Each row is a point. The window is the flat piece filled in between its corners: a triangle in 3 columns, a solid with four corners in 4, and so on. A path goes straight from each point to the next, and from the last back to the first. List the points from which the path goes on through the window.

Window (3 x 3)
[[-0.19,+0.41,+0.05],
[+0.19,+0.36,+0.28],
[-0.32,-0.30,-0.80]]
Path:
(1): [+0.10,+0.77,-0.31]
(2): [-0.44,-0.10,+0.27]
(3): [-0.01,+0.27,+0.64]
(4): [+0.28,+0.58,+0.13]
(5): [+0.15,+0.66,-0.40]
(6): [-0.50,-0.07,-0.22]
(7): [-0.12,+0.10,+0.02]
(8): [-0.10,+0.43,-0.38]
(9): [+0.18,+0.70,-0.01]
(10): [-0.04,+0.22,+0.48]
(11): [-0.41,-0.07,-0.29]
(12): [-0.17,+0.07,-0.68]
Through the window after points: 1, 7

Window (4 x 4)
[[+0.01,+0.31,-0.50,+0.25],
[-0.37,-0.05,+0.34,+0.44],
[+0.14,+0.01,+0.17,+0.06],
[+0.35,-0.99,-0.47,-0.58]]
Path:
(1): [+0.43,-0.23,-0.02,+0.22]
(2): [-0.32,+0.05,+0.19,-0.40]
(3): [-0.14,+0.21,-0.22,-0.01]
(4): [+0.19,+0.11,-0.32,+0.41]
(5): [+0.11,+0.35,-0.17,+0.77]
(6): [-0.30,+0.70,-0.01,-0.05]
(7): [-0.19,+0.17,-0.25,-0.09]
(8): [+0.25,+0.15,-0.29,+0.39]
(9): [+0.45,-1.06,-0.16,+0.16]
(10): [-0.13,-0.59,+0.01,-0.85]
(11): [-0.11,-0.28,-0.03,-0.16]
(12): [+0.14,-0.51,-0.09,+0.06]
(13): [+0.24,-0.56,-0.28,+0.24]
(14): [+0.16,-0.28,-0.27,-0.39]
(15): [-0.44,+0.54,+0.22,+0.17]
(16): [+0.12,+0.29,-0.31,+0.95]
Through the window after points: 1, 3, 7, 11, 13

Window (6 x 6)
[[-0.08,+0.35,+0.01,+0.28,-0.41,+0.56],
[+0.21,-0.29,+0.67,-0.93,+0.14,+0.51],
[+0.38,+0.12,-0.24,+0.46,-0.11,+0.21],
[+0.54,+0.68,-0.05,+0.63,-0.24,+0.18],
[+0.15,+0.17,+0.26,+0.64,-0.44,+0.25],
[+0.37,+0.48,+0.03,+0.40,+0.82,-0.14]]
Path:
(1): [+0.17,+0.49,-0.11,+0.34,-0.05,-0.20]
(2): [+0.16,+0.24,+0.11,+0.21,-0.22,-0.01]
(3): [+0.42,+0.11,+0.28,+0.54,+0.43,+0.62]
(4): [+0.43,+0.07,+0.25,+0.22,+0.08,+0.76]
(5): [+0.15,+0.40,+0.48,-0.26,-0.11,-0.05]
(6): [+0.11,+0.78,-0.28,-0.15,-0.11,-0.24]
(7): [+0.48,+0.10,+0.11,+0.68,+0.36,+0.50]
(8): [+0.35,+0.40,+0.25,+0.31,-0.03,+0.51]
(9): [+0.02,+0.28,+0.23,+0.08,-0.54,-0.23]
(10): [+0.09,+0.08,+0.21,-0.27,-0.20,-0.31]
(11): [+0.31,+0.06,+0.32,+0.23,+0.03,+0.72]
(12): [+0.75,+0.10,+0.27,+0.56,-0.12,+0.43]
Through the window after points: 2, 10

Window (8 x 8)
[[-0.40,-0.30,-0.78,-0.01,+0.26,+0.12,+0.15,-0.26],
[-0.26,-0.20,-0.55,+0.58,+0.24,+0.75,+0.82,+0.07],
[-0.06,-0.50,+0.20,+0.93,-0.15,-0.37,+0.07,+0.28],
[-0.71,-0.63,+0.59,-0.37,+0.05,+0.48,-0.26,+0.04],
[+0.33,-0.25,+0.34,-0.39,-0.78,-0.61,-0.49,-0.23],
[+0.17,+0.60,+0.29,-0.51,+0.27,-0.35,+0.08,+0.00],
[+0.03,-0.69,-0.20,+0.38,-0.34,-0.69,+0.60,-0.18],
[+0.11,-0.27,-0.65,-0.31,+0.64,+0.44,+0.40,+0.16]]
Path:
(1): [+0.35,-0.24,-0.17,+0.41,+0.09,-0.31,+0.44,-0.26]
(2): [-0.06,-0.30,-0.28,+0.26,-0.26,-0.42,+0.41,+0.11]
(3): [-0.57,-0.79,-0.40,+0.26,-0.46,-0.10,+0.25,+0.36]
(4): [+0.22,-0.74,+0.10,+0.38,+0.10,+0.31,-0.28,-0.75]
(5): [+0.28,-0.47,+0.12,-0.04,+0.04,-0.37,-0.25,-0.68]
(6): [-0.34,-0.19,+0.02,-0.15,-0.32,-0.31,+0.09,+0.57]
(7): [-0.38,-0.06,-0.30,-0.11,-0.15,-0.06,+0.44,+0.64]
(8): [+0.27,-0.38,-0.17,+0.30,+0.52,+0.37,+0.21,-0.49]
(9): [+0.48,-0.20,-0.06,-0.10,+0.60,+0.35,+0.27,-0.74]
(10): [-0.13,-0.23,-0.60,-0.27,+0.35,+0.17,+0.36,+0.50]
(11): [-0.26,-0.06,-0.39,-0.04,+0.03,-0.02,+0.23,+0.23]
(12): [+0.01,-0.07,-0.10,-0.01,+0.27,+0.08,+0.21,-0.37]
(13): [+0.16,-0.44,+0.12,-0.12,+0.11,-0.20,-0.22,-0.33]
(14): [-0.50,-0.21,-0.21,-0.18,-0.46,-0.15,+0.22,+0.67]
(15): [-0.26,-0.31,-0.29,+0.03,-0.30,-0.16,+0.26,+0.29]
(16): [+0.09,-0.70,-0.10,+0.32,+0.11,+0.21,+0.16,-0.32]
Through the window after points: 7, 9, 11

Window (9 x 9)
[[-0.32,-0.07,-0.24,-0.05,-0.09,-0.77,-0.12,-0.39,+0.18],
[+0.30,-0.07,+0.10,-0.20,+0.04,-0.30,+0.31,-1.41,-0.58],
[-0.06,+0.25,+0.32,-0.38,+0.54,-0.26,+0.14,+0.87,-0.42],
[+0.06,+0.16,+0.01,-0.03,+0.32,+0.46,-0.20,+0.13,+0.44],
[+0.18,-0.15,+0.57,-0.25,-0.20,-0.67,+0.20,-0.66,+0.41],
[+0.22,+0.54,+0.16,-0.42,-0.43,+0.21,-0.58,-0.19,+0.23],
[+0.17,-0.47,-0.36,-0.69,-0.30,-0.52,+0.35,-0.77,+0.21],
[+0.23,-0.76,-0.10,+0.27,+0.19,-0.17,-0.08,+1.08,-0.69],
[-0.47,-0.12,+0.33,+0.12,+0.02,+0.20,+0.40,+1.08,-0.66]]
Path:
(1): [-0.15,-0.09,+0.45,-0.23,-0.20,-0.05,-0.22,+0.25,-0.12]
(2): [-0.35,-0.22,+0.40,-0.39,+0.03,-0.19,-0.17,-0.45,+0.03]
(3): [+0.38,+0.42,-0.44,-0.18,-0.26,-0.45,+0.13,-0.28,+0.25]
(4): [+0.60,+0.24,-0.21,+0.04,-0.73,-0.48,+0.40,-0.54,+0.29]
(5): [-0.21,-0.66,-0.21,-0.82,+0.13,-0.39,+0.12,-0.53,-0.01]
(6): [-0.26,-0.53,+0.30,-0.40,+0.17,+0.06,-0.22,-0.57,-0.26]
(7): [+0.38,+0.21,-0.22,+0.27,-0.26,-0.14,+0.30,+0.04,-0.02]
(8): [+0.25,+0.03,-0.33,-0.40,-0.19,-0.34,+0.42,-0.27,+0.21]
(9): [-0.13,-0.59,+0.06,-0.41,+0.01,-0.31,-0.15,-0.54,-0.04]
(10): [-0.35,-0.41,+0.52,-0.78,+0.46,-0.39,-0.11,-0.01,-0.30]
(11): [+0.27,+0.19,-0.04,-0.09,+0.00,-0.27,+0.29,+0.12,-0.13]
(12): [+0.42,-0.29,-0.15,+0.24,-0.12,-0.32,+0.27,+0.73,-0.53]
(13): [+0.00,-0.68,+0.04,+0.05,+0.31,-0.09,-0.25,+0.77,-0.50]
(14): [-0.18,-0.08,+0.24,-0.22,+0.03,+0.05,-0.25,+0.23,-0.09]
(15): [+0.55,+0.48,+0.04,+0.06,-0.11,-0.52,+0.08,+0.05,-0.05]
(16): [+0.15,+0.33,-0.08,-0.09,-0.01,-0.05,+0.37,-0.03,-0.06]
Through the window after points: 4, 8, 10, 12, 16

Window (11 x 11)
[[+0.07,-0.03,-0.05,-0.19,+0.19,-0.57,+0.51,-0.49,+0.34,+0.40,-0.59],
[+0.53,+0.32,+0.39,+0.20,+0.17,-0.24,-0.17,-0.16,+0.42,+0.37,+0.20],
[+0.68,-0.29,+0.60,+0.48,+0.08,-0.13,+0.49,+0.40,+0.21,-0.32,+0.23],
[-0.17,-0.16,+0.32,-0.36,-0.20,-0.60,+0.01,+0.26,-0.72,-0.32,+0.21],
[+0.56,-0.49,+0.13,-0.69,+0.21,+0.29,+0.01,+1.18,-0.48,+0.61,-0.24],
[-0.26,-0.35,-0.40,-0.13,-0.19,-0.45,+0.26,-0.11,+0.36,+0.61,-0.14],
[-0.07,+0.04,-0.52,-0.04,-0.61,+0.15,-0.04,-0.53,-0.41,+0.38,+0.21],
[+0.32,-0.29,-0.38,+0.57,+0.13,-0.57,-0.32,-0.10,-0.73,+0.19,+0.38],
[-0.38,-0.09,+0.51,-0.02,+0.38,-0.44,+0.03,+0.69,-0.50,-0.26,-0.37],
[+0.03,+0.13,+0.10,-0.86,+0.24,+0.54,+0.30,-0.25,+0.46,+0.27,+0.30],
[+0.21,-0.02,-0.49,-0.95,-0.18,+0.11,-0.13,+0.14,+0.08,-0.57,-0.31]]
Path:
(1): [+0.21,-0.77,+0.39,-0.31,+0.34,-0.10,-0.39,-0.16,+0.10,+0.17,+0.06]
(2): [+0.11,+0.24,-0.27,-0.10,+0.04,-0.31,+0.46,-0.11,-0.05,+0.30,-0.16]
(3): [+0.46,+0.25,-0.10,+0.11,-0.07,-0.25,+0.17,+0.30,+0.04,+0.13,+0.21]
(4): [+0.02,-0.69,+0.38,-0.12,+0.28,-0.02,-0.17,-0.41,-0.55,-0.06,-0.17]
(5): [-0.30,-0.45,+0.27,+0.36,+0.15,+0.20,-1.04,-0.06,+0.46,+0.10,-0.11]
(6): [+0.49,+0.23,+0.06,-0.36,+0.09,-0.65,+1.30,-0.06,-0.37,+0.39,+0.04]
(7): [+0.38,+0.27,+0.10,-0.30,+0.03,-0.11,+0.29,+0.45,-0.14,+0.29,-0.06]
(8): [+0.02,-0.54,-0.08,-0.36,-0.04,-0.07,-0.14,+0.23,-0.21,+0.02,+0.10]
(9): [+0.16,-0.60,+0.17,-0.22,+0.50,-0.44,-0.42,-0.56,-0.09,+0.20,-0.43]
(10): [+0.08,+0.36,-0.14,-0.19,-0.38,-0.19,+0.86,+0.35,+0.08,+0.23,-0.03]
(11): [+0.14,+0.37,-0.68,-0.22,+0.01,-0.07,+0.34,+0.70,+0.08,+0.09,+0.47]
(12): [-0.27,-0.77,+0.33,-0.16,-0.16,-0.42,+0.08,-0.45,-0.17,+0.26,-0.49]
Through the window after points: 1, 9
